Every row gives one point. Each copy is the shape, with its points in the same order, turned, moved and blurred by noise. Some copies are also mirrored. Which?
In the rows, zero is written as 128.

Shape, 8 rows:
[[176 100]
 [170 168]
 [179 101]
 [134 108]
 [ 56 196]
 [131 114]
 [ 93 133]
 [181 153]]
Copy 1, 8 rows:
[[ 75 113]
 [139  77]
 [ 92 105]
 [105 144]
 [221 171]
 [117 152]
 [148 159]
 [129  74]]
Copy 1 is: only turned
Copy 2 (8 x 2):
[[124  78]
 [189 114]
 [126  79]
 [116 122]
 [164 229]
 [121 126]
 [128 167]
 [172  98]]
Copy 2 is: only turned
Copy 3, 8 rows:
[[171  97]
 [161 168]
 [173 101]
 [123 102]
 [ 31 183]
 [125 104]
 [ 84 122]
 [165 153]]
Copy 3 is: only turned

Shape:
[[206  99 110 149]
 [150 148 117  58]
 [153  95 109 143]
 [116 161  73 175]
 [129 124 121 139]
 [136 178 188 127]
 [184 166  81 120]
 [ 78 184 183 169]]
Copy 1, 8 rows:
[[214  91 137 151]
 [135  97 124  58]
 [169  98 110 155]
 [175 179  58 144]
 [141 129 112 142]
 [104 177 182 113]
 [210 132 106  89]
 [ 87 215 127 153]]
Copy 1 is: only turned
Copy 2 (8 x 4):
[[123 205 123 108]
 [ 70 118  80 125]
 [124 161 153 108]
 [ 97 155 190 186]
 [116 132 148 132]
 [162 113  92 188]
 [ 71 181 109 160]
 [179  80 141 209]]
Copy 2 is: mirrored
Copy 3:
[[116 106  70 141]
 [ 79 155 121  57]
 [114 104 119 137]
 [108 189 154 178]
 [120 133 138 126]
 [165 168 120  68]
 [ 86 165  88 134]
 [194 191 189 112]]
Copy 3 is: only turned
Copy 4, 8 rows:
[[190  90 116 200]
 [187 177 133 123]
 [157  90 108 157]
 [108 137  51 171]
 [130 119 113 150]
 [106 171 173 174]
 [182 163  84 188]
 [ 41 159 146 161]]
Copy 4 is: only turned

Shape, 10 rows:
[[131 157 103 154 138 148]
 [176 148  80  97 135 100]
 [ 96 152 174 140 122 122]
 [151 168 136   7 147 156]
 [120 106 112 174 103 124]
 [ 93 145 164 114 107 102]
 [185 112 148 189 101 236]
 [112 153 171 152 124 166]
 [104 109 100 141 143 116]
 [124 103 166 187 142 114]]
Copy 1 (10 x 6):
[[131 160 112 133 151 113]
 [128 127  69 182 110  97]
 [ 88 130 138  82 142 146]
 [ 38 140  97 203  81 160]
 [169 121 126 114 160 134]
 [ 87 100 113  96 133 159]
 [198 220 174 139 123 165]
 [107 169 152  98 150 158]
 [133 109 121 142 167 116]
 [144 137 170  80 136 113]]
Copy 1 is: mirrored
Copy 2, 10 rows:
[[153 149 109  98 178 153]
 [191 104 128 122 122 136]
 [108 191 105 150 155 156]
 [183 134  35 138  57 166]
 [ 96 134 135 108 181 124]
 [110 183 107 161 130 131]
 [ 71 119 113  36 173 236]
 [ 99 184  92 118 162 183]
 [126 126 102 132 183 113]
 [ 86 143 131 159 200 166]]
Copy 2 is: mirrored

Shape:
[[139 155 109 106 142 199  92 110 104]
 [140 138 162 138 115 161 140 117 100]
 [151 119 149 136 156 163 112 119 147]
 [ 65 188 172 101 110  90 210  91 176]
 [107 138 182  74 150  88 155 113 178]
 [ 90  97 131 197 187 194  77 175  76]
 [ 78 143 124  95 115 126 170  76 211]
 [138 106 122 139 188 231 145 189  95]
 [ 72 117 163  66  80 121 152 129 159]
 [144 107 135 155 109 166 144 130 152]
 [140  96  72 167 178 144 117 191  62]
 [144 154 116 165 149 187  85 212 122]]
Copy 1, 12 rows:
[[140 209 111 154 165 110 112 141 115]
 [145 179 147 156 133 157 131 124  73]
 [144 156 151 125 133 140  94 147 112]
 [ 83 157 227 124 120 163 230 189  98]
 [ 92 118 159  95 101 153 172 196 106]
 [126 202 132 110 116 124  67  26 139]
 [ 75 154 205 132 168 166 174 205 151]
 [142 183 129  72 186 119  79  63  81]
 [ 39 147 149 134 137 187 162 174  85]
 [124 146 179 149 160 160  98 130  95]
 [126 124 120 137 151  86  94  23 113]
 [103 188 155 128 138  70  51  87  83]]
Copy 1 is: only turned
Copy 2:
[[110 101 131  96 132 111  90 200 100]
 [140 118 123 130 130  83 113 139 126]
 [148  84 127 121 176 111  94 158 137]
 [ 80 147 187 185 200 117 179  72 130]
 [116  97 209 142 197 105 136  93 162]
 [175  62  66  44 139  90 171 190 115]
 [105 146 188 147 225 167 140 117 115]
 [128 109  57  37 165  80 108 176 169]
 [120 154 210 117 151 142 157 103 149]
 [160 120 110 120 161 143 102 123 139]
 [133  42  61  40 119 114 120 115 120]
 [125  54  70  91 125 133 140 195 179]]
Copy 2 is: only turned
Copy 3, 12 rows:
[[131 118 137 163 126 113  79  68  95]
 [157 153 105 128 131 147 112 103 105]
 [160 149 130 141 103 100 113 107 142]
 [129 185 218  89 182 181 168 168 112]
 [138 203 192 104 155 117 112 182 143]
 [173  92  71 228  75 125 100 150 105]
 [138 144 235  94 150 105 162 150 102]
 [213  75 101 185 135 135  57 112 143]
 [151 168 184  80 146 124 102 181  63]
 [179 124 126 108 102 126 128 118 125]
 [124  50  59 168 100 132  70 151 151]
 [166  92 126 172  51 165  55 112 132]]
Copy 3 is: only turned

Shape, 15 rows:
[[134  95 161 125 122 145  70 151 123  46  98 157]
 [121 149  73 152 143 167 143  96 121  78 108 119]
 [136 102 112 130 129 124 158  70 161 167 158 134]
 [184 180 159  98  90 131 126   7  73 126 207 157]
 [105  76 157 118  51 188 110 116 169 201 134 138]
 [116 166 130 142  70 100 183 133  78 124  79 138]
 [141 111 132 104  90  90  95  98  69 194 138  61]
 [144 142  72 155  60 141 137 214  38 161 116 153]
 [168 126 100 153 149 128  71  84  93 190 111 130]
 [134 150 111 185 100 118 160 193  93 120 124  60]
 [ 62 168 122  87 153 113 121 127  96 174  88 153]
 [126 115 102  99 115 115 149 197 149 157 149 108]
 [178 102 144  56 136 109 144 123 105 108 129  66]
 [142 105 173  92 151 158 133 108 119 154 133 132]
 [129 165  97  95 148 130 121 157 161 184  85 120]]
Copy 1 (15 x 12):
[[171 143 175 210  91 123 121 136 125  80 110  84]
 [167 127 121 146 152 151 176  91  99 109 157 134]
 [146 129 170 102 115 115 179 124 106 169 106 199]
 [227 206  94 129  88  98 168  89  32 142  57 205]
 [130 158 146 147 137  88 189 222 114 207 112 148]
 [ 92 165  98 126 161 147  93 106  74 140  84 107]
 [120  99  73 153  77  69 154 119  69 202  73 153]
 [ 38 161  60 186 181  72 125 111  96 101 117 152]
 [148  86  80 165 124  97 198 109 134 145  57 165]
 [ 98 125  89 144 161  72  98  71 106 155 173 102]
 [115 116  71 162 114 198 119 145 130 167 102 159]
 [ 96 116 139 141 127  86  97 147 126 136 170 180]
 [149  72 150 165  92  81  87 118  40 155 135 155]
 [169 126 160 192 112 113 130 136 105 181 101 177]
 [149  80  82 134 151 134 119 178 132 146 128 173]]
Copy 1 is: only turned
Copy 2:
[[101 128  76 127  73 117  73 105 107  42 162 185]
 [165 106  99 133  78 120 137 126  59 112 133 113]
 [129 119 127 106 137 136 161  97 158 135 138  88]
 [141 203 101  61 133  51 171  40 107  72 127  39]
 [ 93 114 127 128 103 174 116  49 204  75  62 116]
 [160 137 150 133 124  54 157 126 110  78  78 181]
 [106 186  91  99 149  92 125 154 170 110  48  95]
 [146 203 160 103  46 103 123 123 120 134  38 210]
 [180 183  53 117 111 113 110 110 165 146 111 104]
 [141 116 162  94  80  76  88 184 111 125  69 158]
 [162 180 118 172 185 145 120 107 100 108  96 167]
 [112 147 175  90 118 171 110 158 141 112 107 158]
 [104 139  80  40 146 124 137 172 118  68 117 128]
 [129 124  85  73 159 140 110  80 131  97 119 136]
 [199 156 134 123 140 181 109 152 143  98 108 156]]
Copy 2 is: only turned
Copy 3 (15 x 12):
[[116 140 139 128 152 101  80 193 178  76 149 143]
 [175 131  81 110  92 144 122  95 134  90 152 152]
 [ 75 140 115  87  54 145 143  96 140 156 134 145]
 [113 195  43 129  89 104 183 165 205 214 171 207]
 [ 27 163  96  79  88 184  57 161 110 157 132 129]
 [112 106  72 174 126 106 129 128  71 138 104 164]
 [ 91 174 140 180  82 182 171 177  88 177 159 125]
 [101  78  67 202 131 229 121 165 113 115  53 163]
 [132 133 164 145  77 185 121 141 146 180 162 192]
 [134 146 113 145 146 186 183 128  82  95  58 137]
 [115 110 118 164 140 153  89  79 111 201 162 119]
 [ 78 115 126 120 106 178 140 126 135 138  66  67]
 [112 118 129 118 103 119 205 179 135 136 157  75]
 [ 82 116 128  84 118 150 143 149 143 170 159 135]
 [152  91 140 104 103 163  90 119 105 193 105  91]]
Copy 3 is: only turned

Shape (16 x 12):
[[160  72 111 184 111 115  85  72 137 144 201 182]
 [168 172 172 186 161 120 115  58 104  96 144 138]
 [136 122  76 156  96  73 127 139 152  67 155 159]
 [220  53 131 184 146  83  92 135 140  76 155 165]
 [131 158 126  84 169 177 123 174 123 102  64 133]
 [105 145 178 113 183 151 158 145 181 154  50  84]
 [150 171 115 101 207 113 190 176 132 162  97  97]
 [122 145 183 105 165 133 128 141  55 161 118  70]
 [125 131 116 152 198 174 134 179 140 100 155 120]
 [219 107 106 198  69 101  60 123 136 108 166 165]
 [121 192 176  88 181 140 124 198 169 150 127 121]
 [123 164 213  91 159 182 229 180 111 144  97 122]
 [187  88  88 117 123 129 105  83 149  90 162 143]
 [144  81 118 150 145  68  82 121 118  93 150 224]
 [138 143 148 198 150 156 138 119  75 176  94 143]
 [121  75 115 170 115  88  99 156 148  62 153 132]]
Copy 1, 16 rows:
[[146  89 171 175 142  86  69 129 141 147  72  53]
 [119 102 168 200 184 175 124 156 185 107 103 123]
 [143  78 159 154 119  73  87 109 110 122 166 137]
 [109  80 223 159 179  75 112 118 110 177  78 126]
 [106 127 102 103 121 181 199 183  93 142 147 151]
 [ 58 217 116 123 113 180 194 135 140 127 143 140]
 [ 77 138  91 145  83 125 227 135 174 128 134 171]
 [132 187  90 131 147 151 169 195 175 108  69 176]
 [104 127 147 105 145 101 185 183 148 139 165 107]
 [162  74 222 173 125 102  55 151 134 183  88 127]
 [ 73 146 146  76  68 159 184 169 164  91 130 148]
 [139 171 103  69 128 193 242 120 189 121 129 160]
 [106  72 128 145 161 116  85 135 125 182 108 103]
 [138  62 185 154 144  92 121 117  69  98  67 104]
 [176 164 154 200 124 163 182 163 155 137  95 103]
 [132 120 185 132 158  68 101 129  88 125 144 136]]
Copy 1 is: mirrored
Copy 2:
[[143  57 154 127 126 137 177 187 135 236 130  78]
 [124  26  98 144 188  96 119 144 136 149  92 102]
 [141 120 133 175 113 125 114 173  57 193 147 119]
 [ 72  72 111 196 136 110 152 222 128 211 175  96]
 [ 47 156 160 120 165 103 117 117 123  87 137 163]
 [ 97 117 149 146 120  70 177 107 156  35 124 177]
 [ 97 144 124 136 142 125 140 190 131  46  88 203]
 [100 116  73  91 159 153 151 130 170  55 124 115]
 [113 172 141 131 183  69 147 184 140 124 123 127]
 [111  70 156 211 153 177 140 175 122 227 149  70]
 [103 150 172 136 121  98  94 157 172  44 108 129]
 [ 85 168  88 119 118  92 114 100 216  75  81 198]
 [122  71 153 131 156 134 137 178 120 202 188 146]
 [ 71  74 133 127  92 109 129 200  82 208 135  74]
 [ 83 100 109 134 166 135 194 119 147 133  50 114]
 [125 133 115 176 115  98 150 170  86 178 184  84]]
Copy 2 is: mirrored
